Rows are points. The points of each table are mixes of a few directions, plus a little noise. Count the directions of each table, and those that both share. Where both have some left over, give the other angles between the two spaces (their principal angles), to ten degrees, smallest first.

First (4 x 3)
[-0.05 -0.58 -0.25]
[+0.32 +0.30 -0.08]
[+0.05 +0.04 -0.02]
[-0.32 +0.25 +0.35]
Second (5 x 3)
[-0.20 +0.02 -0.39]
[+0.29 -0.16 +0.45]
[+0.23 +0.00 +0.48]
[-0.27 +0.25 -0.32]
[-0.06 -0.10 -0.23]
Directions: first 2, second 2, shared 1; angles 90

First (6 x 4)
[-0.26 -0.11 -0.33 -0.19]
[-0.06 -0.22 -0.19 +0.30]
[+0.36 -0.08 +0.32 +0.71]
[+0.22 +0.30 +0.40 -0.20]
[-0.15 +0.01 -0.14 -0.23]
[-0.12 +0.12 -0.05 -0.39]
Second (6 x 4)
[-0.32 +0.30 -0.33 -0.20]
[-0.15 -0.03 +0.04 +0.03]
[+0.28 -0.19 +0.06 +0.20]
[-0.03 -0.46 +0.78 +0.17]
[+0.16 +0.12 -0.45 +0.08]
[+0.05 +0.26 -0.11 -0.27]
Directions: first 2, second 3, shared 1; angles 40

First (7 x 8)
[-0.03 +0.44 -0.05 -0.23 +0.04 -0.40 +0.25 +0.53]
[+0.08 +0.62 -0.41 -0.14 +0.15 +0.33 -0.15 -0.17]
[+0.24 -0.15 +0.24 -0.15 +0.14 +0.03 +0.10 -0.13]
[+0.02 -0.85 +0.42 +0.17 -0.17 -0.09 +0.02 -0.10]
[+0.03 -0.04 -0.23 -0.08 -0.18 -0.06 -0.05 +0.28]
[+0.02 -0.60 -0.04 +0.16 -0.27 +0.16 -0.19 -0.10]
[-0.36 +0.56 +0.09 +0.26 +0.25 +0.04 +0.00 -0.30]
Second (8 x 8)
[+0.28 -0.21 -0.10 -0.02 -0.02 +0.08 -0.31 -0.20]
[+0.21 -0.15 -0.07 -0.01 -0.01 +0.06 -0.23 -0.14]
[-0.68 +0.50 +0.24 +0.04 +0.04 -0.20 +0.75 +0.47]
[+0.53 -0.39 -0.18 -0.03 -0.03 +0.16 -0.59 -0.37]
[+0.14 -0.10 -0.05 -0.01 -0.01 +0.04 -0.15 -0.09]
[+0.21 -0.16 -0.07 -0.01 -0.01 +0.06 -0.23 -0.15]
[-0.03 +0.03 +0.01 +0.00 +0.00 -0.01 +0.04 +0.02]
[-0.66 +0.48 +0.23 +0.04 +0.03 -0.20 +0.73 +0.45]
Directions: first 4, second 1, shared 0; angles 30

First (7 x 9)
[-0.07 +0.18 -0.28 +0.17 +0.12 +0.01 +0.19 +0.14 +0.30]
[-0.01 +0.17 -0.28 -0.18 -0.11 -0.09 -0.21 +0.05 +0.15]
[+0.08 +0.07 -0.18 -0.18 -0.19 -0.07 -0.30 +0.02 -0.04]
[+0.07 +0.10 -0.32 -0.28 -0.13 -0.17 -0.25 -0.06 +0.13]
[-0.54 -0.16 +0.70 -0.35 +0.43 -0.16 +0.55 -0.38 +0.38]
[+0.10 +0.07 +0.01 +0.17 -0.23 +0.23 -0.28 +0.25 -0.27]
[+0.34 -0.42 +0.38 +0.67 +0.12 +0.27 +0.31 -0.02 -0.62]
Second (9 x 9)
[-0.05 -0.28 +0.07 +0.21 -0.03 +0.27 +0.10 +0.01 -0.23]
[-0.07 +0.26 +0.15 -0.26 -0.06 +0.25 +0.16 -0.12 +0.33]
[+0.23 +0.09 +0.14 +0.09 -0.20 +0.00 +0.31 +0.11 +0.83]
[-0.35 +0.54 +0.11 -0.68 +0.11 +0.37 -0.04 -0.34 -0.07]
[+0.37 -0.11 -0.30 +0.33 -0.02 -0.84 -0.21 +0.32 +0.21]
[+0.20 -0.23 -0.17 +0.33 +0.00 -0.40 -0.11 +0.20 -0.05]
[-0.34 -0.11 +0.10 -0.13 +0.09 +0.54 -0.03 -0.22 -0.65]
[+0.14 -0.07 -0.02 +0.15 -0.05 -0.16 +0.05 +0.11 +0.22]
[-0.15 -0.08 -0.12 -0.04 +0.14 -0.02 -0.22 -0.06 -0.57]
Directions: first 4, second 3, shared 0; angles 30, 50, 60

First (9 x 11)
[+0.00 -0.09 -0.13 +0.07 -0.12 +0.12 +0.02 -0.19 -0.11 +0.14 -0.12]
[+0.00 +0.28 +0.40 -0.25 +0.39 -0.39 -0.10 +0.60 +0.34 -0.42 +0.37]
[+0.00 -0.03 -0.03 +0.02 -0.04 +0.04 +0.01 -0.05 -0.03 +0.04 -0.04]
[+0.00 +0.16 +0.22 -0.14 +0.23 -0.22 -0.06 +0.34 +0.19 -0.24 +0.21]
[+0.00 +0.07 +0.08 -0.05 +0.08 -0.08 -0.02 +0.12 +0.07 -0.09 +0.08]
[+0.00 +0.29 +0.40 -0.25 +0.40 -0.38 -0.10 +0.61 +0.34 -0.43 +0.36]
[+0.01 -0.42 -0.57 +0.36 -0.56 +0.57 +0.14 -0.86 -0.49 +0.60 -0.53]
[+0.00 -0.05 -0.07 +0.05 -0.08 +0.07 +0.02 -0.10 -0.06 +0.08 -0.08]
[+0.00 -0.23 -0.30 +0.19 -0.29 +0.30 +0.07 -0.45 -0.26 +0.31 -0.28]
Second (8 x 11)
[+0.06 -0.14 -0.13 +0.18 -0.09 +0.12 +0.06 -0.21 -0.08 +0.21 -0.10]
[-0.10 -0.10 -0.24 -0.02 -0.30 +0.24 +0.02 -0.35 -0.27 +0.15 -0.25]
[+0.22 +0.13 +0.41 +0.09 +0.56 -0.42 -0.02 +0.59 +0.47 -0.23 +0.44]
[-0.07 -0.11 -0.23 +0.04 -0.27 +0.23 +0.04 -0.33 -0.22 +0.17 -0.22]
[-0.22 -0.11 -0.37 -0.11 -0.51 +0.38 +0.01 -0.53 -0.43 +0.19 -0.40]
[-0.06 +0.34 +0.41 -0.36 +0.37 -0.41 -0.12 +0.63 +0.33 -0.50 +0.37]
[+0.17 +0.08 +0.28 +0.10 +0.37 -0.28 -0.01 +0.39 +0.32 -0.14 +0.29]
[-0.02 -0.09 -0.13 +0.06 -0.15 +0.14 +0.03 -0.21 -0.12 +0.14 -0.13]
Directions: first 1, second 2, shared 1

First (11 x 12)
[+0.01 +0.03 +0.00 -0.04 +0.00 +0.01 -0.03 -0.01 +0.00 -0.01 -0.01 +0.04]
[-0.20 -0.55 +0.48 +0.71 -0.07 -0.18 +0.54 +0.59 +0.07 +0.48 -0.13 -1.02]
[-0.09 -0.21 +0.19 +0.26 -0.01 -0.06 +0.20 +0.23 +0.04 +0.19 -0.04 -0.39]
[+0.05 +0.09 -0.12 -0.15 +0.01 +0.05 -0.12 -0.11 -0.01 -0.10 +0.04 +0.20]
[-0.09 -0.25 +0.20 +0.28 -0.02 -0.08 +0.22 +0.23 +0.04 +0.20 -0.07 -0.44]
[-0.04 -0.14 +0.14 +0.18 -0.03 -0.04 +0.14 +0.16 +0.02 +0.13 -0.03 -0.27]
[+0.04 +0.10 -0.08 -0.14 +0.01 +0.03 -0.11 -0.12 -0.01 -0.10 +0.02 +0.20]
[+0.16 +0.38 -0.34 -0.49 +0.06 +0.12 -0.38 -0.39 -0.06 -0.33 +0.08 +0.72]
[-0.10 -0.25 +0.22 +0.33 -0.02 -0.05 +0.25 +0.26 +0.04 +0.21 -0.06 -0.48]
[+0.12 +0.28 -0.25 -0.36 +0.03 +0.09 -0.29 -0.30 -0.04 -0.23 +0.07 +0.54]
[+0.17 +0.48 -0.40 -0.60 +0.06 +0.15 -0.45 -0.50 -0.07 -0.41 +0.09 +0.90]
Second (9 x 12)
[+0.06 +0.08 -0.07 -0.10 -0.02 +0.06 -0.06 -0.05 +0.03 -0.02 -0.04 +0.28]
[-0.01 +0.00 +0.02 +0.02 +0.00 +0.00 +0.00 +0.01 +0.00 +0.00 +0.02 -0.04]
[-0.17 -0.25 +0.23 +0.35 +0.07 -0.21 +0.23 +0.14 -0.12 +0.07 +0.20 -0.92]
[-0.07 -0.12 +0.11 +0.17 +0.02 -0.13 +0.12 +0.08 -0.05 +0.02 +0.10 -0.45]
[+0.06 +0.08 -0.04 -0.09 +0.00 +0.07 -0.07 -0.04 +0.04 -0.02 -0.06 +0.25]
[-0.17 -0.29 +0.20 +0.36 +0.07 -0.23 +0.23 +0.16 -0.11 +0.07 +0.21 -0.93]
[-0.08 -0.10 +0.08 +0.15 +0.04 -0.09 +0.10 +0.07 -0.04 +0.03 +0.07 -0.37]
[+0.09 +0.16 -0.13 -0.22 -0.04 +0.15 -0.14 -0.09 +0.07 -0.06 -0.13 +0.55]
[+0.30 +0.48 -0.37 -0.63 -0.11 +0.41 -0.40 -0.27 +0.20 -0.13 -0.37 +1.62]
Directions: first 1, second 1, shared 0; angles 30

First (8 x 14)
[+0.07 -0.10 -0.04 +0.03 +0.14 +0.23 -0.04 +0.12 -0.19 -0.17 -0.41 -0.02 +0.10 +0.21]
[-0.31 +0.22 -0.19 -0.09 -0.10 +0.06 -0.02 -0.38 +0.11 +0.14 +0.11 -0.28 +0.02 -0.02]
[-0.54 -0.08 -0.56 -0.24 -0.09 +0.10 -0.09 -0.67 +0.11 +0.17 +0.01 -0.34 -0.09 -0.21]
[+0.43 +0.13 +0.53 +0.20 -0.04 -0.27 +0.09 +0.49 +0.04 -0.01 +0.32 +0.33 -0.02 +0.00]
[-0.47 +0.31 -0.38 -0.15 -0.05 +0.32 -0.05 -0.59 +0.01 +0.06 -0.19 -0.51 +0.11 +0.11]
[+0.46 -0.05 +0.44 +0.16 +0.05 -0.17 +0.08 +0.57 -0.06 -0.12 +0.05 +0.37 +0.02 +0.07]
[-0.31 +0.11 -0.25 -0.10 -0.05 +0.09 -0.04 -0.37 +0.06 +0.09 +0.00 -0.26 +0.01 -0.03]
[+0.68 -0.49 +0.45 +0.18 +0.11 -0.36 +0.04 +0.81 -0.07 -0.15 +0.11 +0.72 -0.12 -0.12]
Second (10 x 14)
[-0.07 -0.13 -0.02 -0.11 -0.03 +0.07 -0.06 -0.08 +0.03 +0.00 +0.04 +0.05 +0.05 -0.02]
[-0.43 -0.59 -0.03 -0.59 -0.11 +0.38 -0.27 -0.40 +0.20 -0.06 +0.15 +0.21 +0.40 +0.01]
[+0.26 -0.13 -0.08 +0.12 +0.06 -0.26 +0.15 +0.12 -0.30 +0.05 +0.22 +0.22 -0.55 -0.49]
[+0.20 +0.60 +0.09 +0.44 +0.07 -0.16 +0.15 +0.29 +0.02 +0.01 -0.31 -0.33 +0.05 +0.33]
[-0.38 -0.77 -0.09 -0.66 -0.12 +0.33 -0.25 -0.43 +0.10 -0.04 +0.33 +0.39 +0.16 -0.26]
[+0.48 +0.72 +0.06 +0.68 +0.14 -0.41 +0.30 +0.46 -0.18 +0.06 -0.25 -0.31 -0.33 +0.09]
[+0.12 +0.69 +0.15 +0.40 +0.04 -0.07 +0.10 +0.24 +0.14 +0.01 -0.42 -0.44 +0.27 +0.54]
[-0.14 -0.19 -0.02 -0.19 -0.03 +0.12 -0.07 -0.12 +0.06 -0.03 +0.07 +0.08 +0.11 -0.01]
[-0.19 +0.00 +0.03 -0.14 -0.04 +0.18 -0.10 -0.11 +0.17 -0.04 -0.10 -0.08 +0.32 +0.26]
[+0.17 -0.23 -0.10 +0.00 +0.05 -0.16 +0.08 +0.03 -0.22 +0.04 +0.25 +0.26 -0.44 -0.45]
Directions: first 3, second 2, shared 0; angles 30, 60
